Each point is reached from the start by the listed moves, each made 0, 1 or 2 times, or once backwards (-1), plus a little noise. Is the number of moves made odd or even? Then give how often each move was made.

Moves:
(1): [-0.43  0.33 -1.84]
(2): [-1.03 -1.65 -0.39]
(3): [-1.96  1.45  0.66]
Start: [-0.22 -1.28 -2.01]
Points:
[ 1.35 -0.01  0.23] => even (-1, -1, 0)
[-4.00 -0.76 -5.49] => even (2, 1, 1)
[ 0.48  0.70 -3.41] => even (1, -1, 0)
[-0.07 -1.28 -2.04] => even (0, 0, 0)
[-0.07  1.09 -5.46] => odd (2, -1, 0)

Moves:
(1): [ 1.06 -0.77 -0.35  0.39 -0.15 -0.24  0.01 -0.59 -0.54  0.28 -0.68]
(2): [ 0.72  0.17  0.42  0.83  0.54  0.22  0.16 -0.03  0.90 -1.76 -0.13]
(3): [-0.03 -0.27 -0.22  0.32 -0.10 -0.34  1.70  0.76  0.82  0.67  0.26]
(4): [ 0.58 -1.28 -0.13  0.01 -0.12  0.85 -0.52  0.69 -0.02  0.11  1.22]
(5): [-0.63 -1.65  0.17  0.18 -0.43 -0.67 -0.06  0.47 -0.12 -0.80 -0.03]
(6): [ 0.52  0.17 -0.91  1.44 -0.78  0.85  0.00  1.86  0.83  0.82  0.22]
(7): [ 1.38  0.10  1.04 -1.19  0.13 -0.03  0.30  0.41  0.22  0.24  0.18]
(8): [-0.27 -0.15 -0.26 -0.66  0.52  0.39  0.12  1.34 -1.17 -0.45 -0.89]
Start: [-0.30 -0.77 -0.23 -0.38 -0.04  0.60 -0.43  0.04  0.14 -0.21 -0.31]
Points:
[-1.81 -4.47 -2.15  2.45 -3.03 -0.43 -2.87 -0.17 -0.57  0.63 -0.30] => even (1, -1, -1, 0, 2, 1, -1, -1)
[-1.40 -4.94 -2.32  1.42 -1.39  2.49  0.82  9.49  0.43 -0.56  0.47] => odd (-1, 0, 1, 1, 2, 2, 0, 2)
[-1.92 -0.31 -2.07  2.75 -0.16  1.77  2.92  4.93  2.64 -0.76 -0.23] => odd (-1, 1, 2, 0, 0, 1, -1, 1)
[ 2.17 -3.27  3.57 -2.04  0.12 -2.83  0.53 -2.59  1.10 -3.43 -1.26] => odd (1, 1, 0, -1, 2, -1, 2, -1)
